Rows are points. Examples show where two turns around zero, p and q, send a point. Write where each new point lands after one turn and then the other. Backwards means that the second turn is done in reverse. Each puzzle has new turns, and all numbers are rounded.

Turn p:
[-29   8  -6] => [-30  -2  -3]
[38 40 22] => [26 53  6]
[-13 -31   3] => [ -3 -31  12]
[ -3 -20  -8] => [  2 -21  -3]
[  7   3 -11] => [  5   2 -12]
Turn q:
[-12   1   4] => [-10  -6   4]
[-18  -4  27] => [ -8 -24  21]
[-17  46 -11] => [-34  33  16]
[ 43 -26  -4] => [ 47   0 -19]
[-14   5 -14] => [-18   4  -9]
[ 19 -22  -2] => [ 24  -8 -14]
Where do these land?
q, then p: [  2   8 -48] => [-24  14 -40]
p, then q: [-11  20  32] => [-14   0  37]
p, then q: [  3 -23  -2] => [ 16 -14  -9]
q, then p: [-14   0  30] => [  3 -13  30]
p, then q: [ 20  -6 -13] => [ 16  12 -15]

Turn p:
[-25 -21   7  18  18  16] => [-28 -15  -5  19  25   6]
[  8 -12   5  24  -5  -5] => [ 0  1  4 28 -5 -5]
[ -1  12 -31  -5  46  20] => [ 19  -2 -28 -11  43  23]
[ -9  17   8  11 -35 -18] => [-16  25   0   2 -33 -11]
[  5  -8   1  -5 -29   6] => [ -3 -10   7   0 -28   6]
[ 25  33   1 -35  28   8] => [ 34  15  14 -39  23  13]
[ -3 -20   8  -8 -24 -27] => [ -6 -13   6   1 -26 -31]
Turn q:
[10 12 -5  6  4 -4] => [12  9 -5  4  6 -7]
[ 12   5  -4 -18  19  18] => [ 19   7   2 -24   4  14]
[-27 -39  -8  34   3   5] => [-20 -34   7  32  15  26]
[-22   6 -12  -3 -15 -10] => [-23  -2 -21   1   1  -7]
[ 14   1  18 -48  -4 -27] => [  1  -5  10 -42 -19 -37]
[-17 -34  18  16  10 -21] => [-19 -31  29  15  13  -7]
[15 33 16 -9 -1 32] => [ 13  44   5 -12 -15  14]
[  3 -24 -14  36 -14  17] => [  6 -17  -5  39  -7  25]
[ 11  41  -9 -13  -2 -12] => [ 10  30 -22 -13   4 -24]
Where do these land?
p, then q: [-28  30 -14  16  14  31] => [ -4  21 -24 -16  23  39]
p, then q: [ -2 -14  17  10  -2 -27] => [-12  -4   7  16  10 -27]
q, then p: [-17  34  29  -6  11  -6] => [-13  33   3 -29  15 -11]
q, then p backwards: [-13 -34 -15  -9  11  19] => [ -3 -15 -10 -18   0  38]
q, then p: [ 28  -2 -26 -20 -22  32] => [ 25 -14  -6  -6 -39  31]
q, then p: [ -5   0 -10  -1 -26 -19] => [ -4  -4 -24   8 -15 -16]
q, then p: [ 10   8  -3 -11  -1 -28] => [ 14   1  -6  -5  -4 -28]
q, then p: [ 27 -23  24  21  15  -2] => [ 2  4 41 28  2 -6]

Turn p:
[  5  -1  -9 -10  24 -14  21  -8  13] => [ 14   5  -9  -2  18  -5  28 -10  12]
[  4 -19  -1 -11  -8  37  -2  17  -9] => [ -5 -14   1 -20  -5  37 -10  12  -4]
[-20   9 -11  25  -8  -2  -7 -20 -10] => [-12   4 -10  24 -26  -7  -5 -15  -2]
[-13 -11  12   2 -32  20   8  30 -12] => [-26 -16  18 -11 -19  17  -1  29 -12]
[-20  19 -16 -25   7 -21 -24   2  15] => [-10  35 -27  -4  15 -21 -10   9   7]
[16  9  8  8 32 -8  5  5 18] => [16 -1  8 17 31 -3  7 -3 17]
[ -1  12   4   2 -20   5   0   7 -37] => [ -3  -2   5   7 -18   6  -6  11 -38]
[ 12  -1 -13  28 -30  -7  -4  -5 -20] => [ 12 -18   0  13 -38 -12 -10   5 -12]
[ 11  10  11 -37   8  15   8  -4  34] => [ 10  31  17 -28  22  14   6  -1  19]
[  6 -26  15  18  27 -25  -4 -24   7] => [  3 -26  -1   6  19 -24   2 -37  13]
Turn q:
[ 14  17  18  10 -34   7  -2 -14   2] => [  4   8   9   9 -40   7 -14  -1  15]
[ -6   6  25   1  23  15 -25   6 -12] => [  0  14  36   2  21  15 -10   2  -5]
[ -3  13   4   3 -17 -16 -23 -17  -9] => [ -4  12   3  14 -17  -9 -27   2 -14]
[-11   0 -29  10   4 -12  48  14  -2] => [  1  -2 -40   2   1   0  45   8  -5]
[  1 -22   7  -7  10  17 -30  11  -6] => [ -2 -19  25 -11  20  12 -17  -1  -8]
[-12  -7 -32  12   1 -15  34  32  22] => [ -6 -21 -36   3   9 -10  38  27   8]
[-12   1  13 -31   7  16 -17   1   4] => [ -8  11  16 -30  14   2 -18   2   4]
[ -3 -19  -5   3  -4 -27  43  11   6] => [ -1 -13 -17  -6 -11 -23  44   2  -5]
[ 22   7   0 -13  14   2 -15   4  -7] => [ 26   2   7  -4  14   0 -15  -3   0]
[ 12  13   2  22 -11  -9   1 -41  19] => [ -8  10  -8  32 -23 -15 -12 -24  20]
[ -3 -10  -2  -9   7  22 -15  -6 -17] => [ -3  -2   7 -12  12  21 -14 -13 -11]
Where do these land?
p, then q: [ -5 -16  -2 -25  18  -8  13  29 -29] => [ 11  -4 -13 -21  28  17  25  -5 -25]
p, then q: [-21  28  -9   6   8  22  -7 -12 -18] => [-10  15 -10  24  -8  35 -11   3  -1]
p, then q: [-21  13  -2  29   6 -21  24   0  10] => [-16   0  -9  25 -16 -11  35   6   5]
p, then q: [-11  -7  33  -2 -19  26 -22 -12  10] => [-29  19  29 -13  -3   0 -29   2   0]
p, then q: [  0   4 -12 -27 -22 -13   6  -5  -3] => [ 20  13 -16 -18 -12  -7  -4  14  -9]
p, then q: [ 12 -12 -16   7   8  13  26 -23 -17] => [  6 -11 -15  -6 -22  15   5 -33   7]
q, then p: [  4   8 -15  19   6   7   2 -18 -22] => [ 11  -1  -4  21 -21  17  -7 -14  -2]
q, then p: [  5  13   3  -7 -16  25 -12  20  27] => [-10   4   8 -18  14   7 -17  22  30]
q, then p: [-10 -29 -19  12  12  -9 -20 -16  -7] => [-15 -20 -25  12   0  -2  -4 -29 -11]
p, then q: [ 22 -14  15 -12  18 -20 -10  21  15] => [ 15  -8  15  -6  36 -25   7  -5   0]
p, then q: [  4  21  34 -26  -2  -1   4  -5  24] => [ 10  42  24  -5   7 -14   2   4  11]
q, then p: [ 21  -8 -10  25 -17 -20  -3  21   9] => [  5 -43   2  -4 -11 -11   1  15  11]

Turn p:
[-30 -15  17  20 -28 -30  -8  22 -23  26   8] => [-29 -13   8  26 -20 -12 -14  30 -20  40  -2]
[ 23 -13  23   7  30  18 -22  18  21 -22  14] => [ 19  -9  26  -5  30  20 -18  13   5 -25  28]
[-12   4  -9  24  19   5   2 -25 -17  18   3] => [ -7  12  -5  18  23   8  20 -16 -16  20  -5]
[ 10   5  -3 -17  29   3  19   0 -23  10 -14] => [ 23  -5  -4 -20  14 -13  26  -3 -19   4 -11]
[-16  22   7   9 -28   0 -22  14 -19  -9  -2] => [-20  17  -4   9 -14   7 -17  29 -13  -6 -21]
[  1   5 -18  -4 -11  22  32  17  26  16 -32] => [  6 -11 -25 -28  -9  12  22   8  40  15 -10]
[ -4  -2  -3  22 -30   3  41  -9  24 -13  10] => [ -8   4  -7  16 -37  18  25  -6  28   0  22]
[ 20 -18 -38 -23  -6 -10  18   7 -14  -8  16] => [ 16 -18 -36 -10 -20 -16  -3 -18 -17  -9  19]
[-10 -27  22   8  21  -1 -19 -12   8 -15  -3] => [-14 -20  32  11  23   5  -4  -8  -1 -13   5]
[  5 -18  14 -34   2  19   4 -26  13  30 -15] => [  4  -9  24 -36   1   1   0 -35  12  21 -14]
[ -1  28 -15 -13   7 -18 -19  -3   5 -32  32] => [ -4  33 -10   8   4 -24 -17  -1  -6 -38  18]
[ 14  29   2   1  -4 -11 -24  -3  -1  -1 -16] => [ 14  19   0  10   6  -7 -17   8   6  -9 -29]
Turn q:
[  0  10 -12 -27  -1   7  22  24  -8   3   3] => [ -7  17  -4 -16  -3  -2  31  20   4   3  13]
[ 19 -18  12 -10   3   8  13  12 -17   4 -11] => [ 10 -14  16 -11  -8   7  15  19 -17   6   4]
[ 15   6  -4 -20   9   9  -9  10   7 -27 -16] => [ 11   0  -6 -26  -1  16   3  16  14 -18 -12]
[  5   9 -30  14  37  -5 -14   2 -17   3  22] => [ 12  12 -20  -1  30   4 -12  -7 -16 -20  34]
[ -9 -27  26 -41 -10  -2  10   3   7 -11   3] => [-31 -19  16 -29 -31  -5   6  10   5   2  -4]
[-23 -24  26  33  -7   9  -4  16  48 -12 -20] => [-26 -41   1  37   7  10 -13  17  23  -1 -36]
[17 30  4 10 21 -8  6 -2  0 -4 15] => [ 14  13  16  -1  27  -8   3  -9   8 -19  11]
[ 13  18  -1 -10   2  -7  -5  30 -33 -28  15] => [ 14  24   3  -9 -13  -9   9  23  -8 -41  14]
[ 15   4 -30  25  -1 -28  -7 -10   5  12   5] => [ 29  -3 -22  14  14 -22 -12 -16   5   7  14]
[-38 -13  23   5 -19  -5  -7 -26  13  33 -32] => [-27  -8   3  12  -3  -8 -20 -13 -13  45 -41]
[ 19  23 -25   9  -7  10 -22 -20 -12  24  32] => [ 25  35  -2  10   1   9 -19 -24   5  12  35]
[-32 -19  10  11 -25  10  17 -38   8   4 -17] => [-23 -16  -2  18 -18   7   8 -35  -8  25 -31]
Where do these land?
p, then q: [-20   3 -19  -9  16  23 -20  20  26  14 -16] => [-28  -2 -23 -32  26  10 -11  13  11   4   5]
p, then q backwards: [ -7  19   1  26  28 -19  15 -20  -8  13 -13] => [ -5  27  -4  26  -8  -1  36   6   0  16 -15]
p, then q: [ -1   2 -30  -3   7   7  20  12  11 -44  15] => [ -6  -2 -25  -1 -15   3  23 -15  22 -36  21]
q, then p: [ 38 -11  10  12  18 -13  -2  31  11 -10  18] => [ 16 -22  18   5   2   0 -18  15  -2 -20  42]
q, then p: [ 27  19  15 -24 -27   9  16   7  19  -1  -1] => [ 15   5  22 -16 -22  -3   2  11  40  11   6]
p, then q backwards: [-21 -29   7  13   3  -8   1 -14   2  23  -1] => [-12 -17  13   7  -2   5  20 -14  17  27   5]
p, then q: [-30   7   5 -13 -14  22  15  26 -20  -2 -11] => [-24  15 -14 -10 -19  -4  27  29  -8  10  -5]
p, then q: [-18  -9 -38  12  -6   8  17   4  -2  24   6] => [-12   9 -31   6   8   2  10 -14  -4  29  25]
p, then q: [ -1   5   4  24   0   2 -18 -28  15 -17  -6] => [ -3  -5   6  18  19  21  -5 -16   6 -16 -24]
p, then q backwards: [ 22   1  21 -19   9  -3   7  -7   0  22  37] => [ 30   9   4 -11  -3  -9  -4 -18 -26  29  18]
p, then q: [-25   9   5   5  -4 -31 -47   6  -5  19 -18] => [ -5   0 -17   9  28 -19 -35  24 -22   3 -29]
q, then p: [ 25 -33  16 -37   2  -2   8 -28 -22 -42  -2] => [ -4 -22  19 -30 -54   4 -10 -28 -16 -24  -9]
q, then p backwards: [ 10  15   3  13 -30   3 -12  -8 -29   1  -7] => [ 27  22  12   4 -17 -12   3 -16 -18   3   9]

Turn p:
[ -5  20   3 -16   9   3  -2   2   7   3  17  -7   4   6] => [  4  12  -8 -14  15  11  -1   0   6   0  16  -3   7  12]
[  8   0   2   1   8  11   5  10 -11 -40  -4  -1   9  10] => [ 13   5  14  13   1   0   7  12 -13 -27   1 -10  24  -2]
[ 24 -14   7 -14   7  -6  -5  -3 -31  12  -2  -8 -44   4] => [ 15 -14   1  -9 -12  -3 -32  18 -35  19  -6 -16 -17  10]
[  3 -10   6   4  -2  -6   3   8  11   2  -7  10   1 -10] => [  5  -2   8   4   2 -10  -3  -1  10   0  -8  12  -8  -8]
[-11 -12   7  -7   0   2  -4   5   2  -7  -5   1  -1 -11] => [ -6  -6   6  -1   3  -4 -10   7   8 -13   0   2  -5  -7]
[ -5  -8   2  -3  10  -4  19 -40  -9 -14  -4  -2   4  -9] => [ -3 -11   0 -10   1  -8   7 -24 -16 -16   4 -25  -7 -21]
[ -6   4   6   6 -11   8  -9  -4   9  -7   3  14   5 -27] => [ -5   6   5   4  -5  14 -11 -13  14 -11  -2  13  -2 -20]
[ 13 -10 -24 -15   3   8   0   6   8  10   0   4   1   4] => [ 10 -16 -20  -6   5  -4   0   8   0   7  -8  12  14   0]
[ -7  19   4 -15 -15   1  -3   4  -4   3  -3  -4  -3  12] => [ -8  12   1 -20  -7   9   4  10  -4  -2   4   6   1  14]
[ -2  -6 -15  12   0 -39  -1   4  -4  10   5 -10   9   6] => [-10   8  -9   9 -11 -33   4  -5   8  21   8  -8   3   7]
[ -6  -3 -23  20  11 -11  -7  -6  11   3  -7  -6   4  10] => [-15   0 -20  21   6 -15  11  -9  -3   4  -5   0   2   7]
[  7 -11   9 -16 -13   7  -9   3  14   0  -2 -12 -10  13] => [ 10  -8  -5 -11  -6   3  -6  10   8 -12 -13   2  -7  23]
[ -3   5   3  37   0   6  -1   3 -25  12   0  -9   9  -8] => [-18   5  15  24  -7  15   8   0   1  24  -3 -17   1 -10]
[  8  41   4  -9  11   7  -4  11  -7  12  -6 -11   8  -7] => [ -5  32   2 -16  19  18  -1   8  -4  17  -6  -4  14   0]
[ -2  -9   6  -1   3  -2   4 -18   6   7   9  25   6   5] => [  5 -17   7  -4   3  -2   3 -26   0   1  10  11  -3   0]
[ -8  -5  -3 -15   2   8   1  10  10   6   3  16   4   3] => [  3 -12   0  -8  11   1   1   5   8  -2   8  20   4   1]
[-10  -1   7  29 -25   7  14   4  13 -10   1  -1  -8  -2] => [  2   7   5  20 -19  11  21   2  12 -11  -1   6 -23  -5]
Turn q:
[  5 -10  -1   9   2  -6  -4 -14   9   7   5 -13  11 -11] => [  5 -13  -2  10  -4  -9  10 -12  10   7  -7 -10  -2  -9]
[-1 13  3 34  9  4 -8 -8 -4 11 -5  2 -5 -2] => [-1 11  6 31 18  2  2 -6  1 15 -7  2  0  2]
[  5  -9   8  48 -10   9  -3   5   9  10   4  11 -11 -14] => [ -1   1   2  40   4  10  13  15   9  24   6  12  -7 -17]
[-10   7   8   5  10   3  -7  23  -6   4 -11  -5 -17 -13] => [ -3  11  -1  -5  20  11  -1  22  -1  14 -13  -4  -5   1]
[-11 -12  -4 -16  10   8  15 -14  -7   7   0   4   0  10] => [-15 -10   0 -17  -3   6  -1 -22  -8   3   1  10   1   6]
[  0  -4 -22 -12   1 -30  15  -7   9   5 -13   8   4  -4] => [ -2  -1 -28  -7 -11 -17  10  -8  -2 -16 -19  14  -4   4]
[-11   1  -3  14  -9  -4   3  20  -8   4   0  -1   6  -7] => [ -6  -2 -11  10   5   5  10  20  -7   4  -1  -5  12   1]
[  5  -7   5  -9  -7   4  -7 -14  -7  -8  -6 -12  -8  23] => [  8  -7   8  -4  -6   5 -11 -11   0  -4  12  -6 -14  22]
[ -5  -6  -6 -15   7   5   9  23  -1 -28  43   5  -3  18] => [ -6  -4   0 -30  14   2   3   8  12 -19  44   4  17  -8]
[ -4  10  10 -10   3  -4  -9  -5 -10 -38 -11   2   1  -6] => [-15   8  14  -4   5  -4 -15   9   4 -28  -3 -16 -14   4]
[ 18 -10 -21 -11   3   3  -7  -6  -7   7  -6  -6  14  -7] => [ 16 -10 -11  -3  -4   4   0 -18 -14  -9  -9 -10  -4 -14]
[ -1   8  -8  -5  -1   3  25 -10  19  -2 -12  -2   3  11] => [ -3  13  -1  -6 -20   6  11 -15  10  -9  -8  11   7  12]
[-11  19   9 -10 -12  10 -11   9   1  10  19   5 -13  -9] => [ -3  17   1  -8  -2  -8 -18  15  -2  22  12  -5  11  -8]
[  7  -7   7 -10  -9  -2 -10   6  19   1   0   6  18  19] => [ 19 -17   7  -2 -16  -2 -11   6   9 -10   0  10  14   3]
[ 13   6  14 -11   1  -4   1  -6 -14  11  -7  -4   0  -6] => [  7   2  13  -6  -2 -11   1  -2 -20   6  -9  -5  -9   3]
Where do these land?
p, then q: [ 36 -11  -4  -1  -3 -11  -5   5 -22  32   5  -2  13  16] => [ 29 -27  -2   5 -19  -6   4  -7 -23  17 -17   8  10  16]
q, then p: [-21  -4  -3  -8  -6  -6 -15 -24  19  -6 -28  -3  13  -8] => [-28  -2 -11   6 -12  -8   4   1   2 -22 -27  11 -11  14]
q, then p: [-24 -17  21   2 -20   5 -17   3  -8   2  15   0 -10 -11] => [-12 -13  -5   8   0   1 -15  19  28  19  10   2 -11  14]
p, then q backwards: [ 1 -8 -5  9 17 -6  5 -5 16  3 12 -5  3  9] => [  3  -2 -11  15   5 -14  -8  -8  -3   4   8 -14  -3   6]
q, then p: [-12   2 -18 -13  -8   2   6  12  -6   9   6 -19  -6 -14] => [ -7  -1 -23 -18   1   2   8  17   3  11   1  -8  13  -5]
q, then p backwards: [  3  -2  -2 -18  -1  -2  -5   5   2 -11  12 -11 -10  11] => [ -5   0  10 -23  -1  -6   6  -2   3   0  16  -5  -2   1]
q, then p: [ 12   3  12  10  -1  10  12 -18  18   6 -15  12  -1   1] => [ -1   5  17  -2 -10  12   8 -16  -5  -1 -10  17 -20  -4]
q, then p: [ 15  26  -9  -4 -12   0   9  10   8  -4  11 -19  -5 -13] => [ 13  32 -12 -16  -4   5  11   5   5   9  -2  -9   7  -6]
q, then p: [ -3   0 -15   3   5   9  -1   7   0  -3  -8  -5   1  14] => [ 4 -7 -6  4  7 12  8 -3 -6 -8 -5 -2 13  2]
p, then q: [ 11 -13  -6  12  -8  -5  -1  -5   4 -18   7  19  -3   8] => [ -1  -6   3  25 -10  -7   5   0  -5 -12  13   4 -13  -4]
p, then q: [ -3 -10   8   3  -8   3  20  -5 -10  -7  10   5   4   6] => [ -1  -6  10  -5 -13  -4  16   5   0   5  15  -4  -9  -5]
p, then q backwards: [  1  14  12   2  31  17  -2   7  -6  -1   3  -4   3 -20] => [  0  12  -2  12  19  23 -22  14 -12  -6   4  -1  -4  -7]
q, then p: [ -7 -11  23   3  -5  13   9   1   8  -8 -18  12  18  -5] => [ -9  -8  27   3  -6   8   4  11  14 -16  -8  10 -13  -3]
p, then q: [ 18  -8  -1   8   4 -20   2   7  -4 -14   1   0 -19  12] => [ 18   2  -3  19   8 -12   7  10 -13  -6  11  -2  -9  13]
p, then q: [ -8  13  11   9  12  -3 -13   1 -10  -1  11 -14  -3   0] => [  4   6   7   4  13   2  -5  -6  10  14   7 -14  14  11]
q, then p backwards: [-15  19   0 -13  -5  -5  -7   6  -1  18 -30  30  12  -8] => [ 23   4 -15  -5  -5   0 -31   9  -7  -8 -32   2 -13  -6]
p, then q: [ -5   5 -25  -3   8   0   4  -8  -9   5   6   4 -11   0] => [ -6  -5 -20   0   9   0   2  -8 -16   4   8  -6   5 -11]
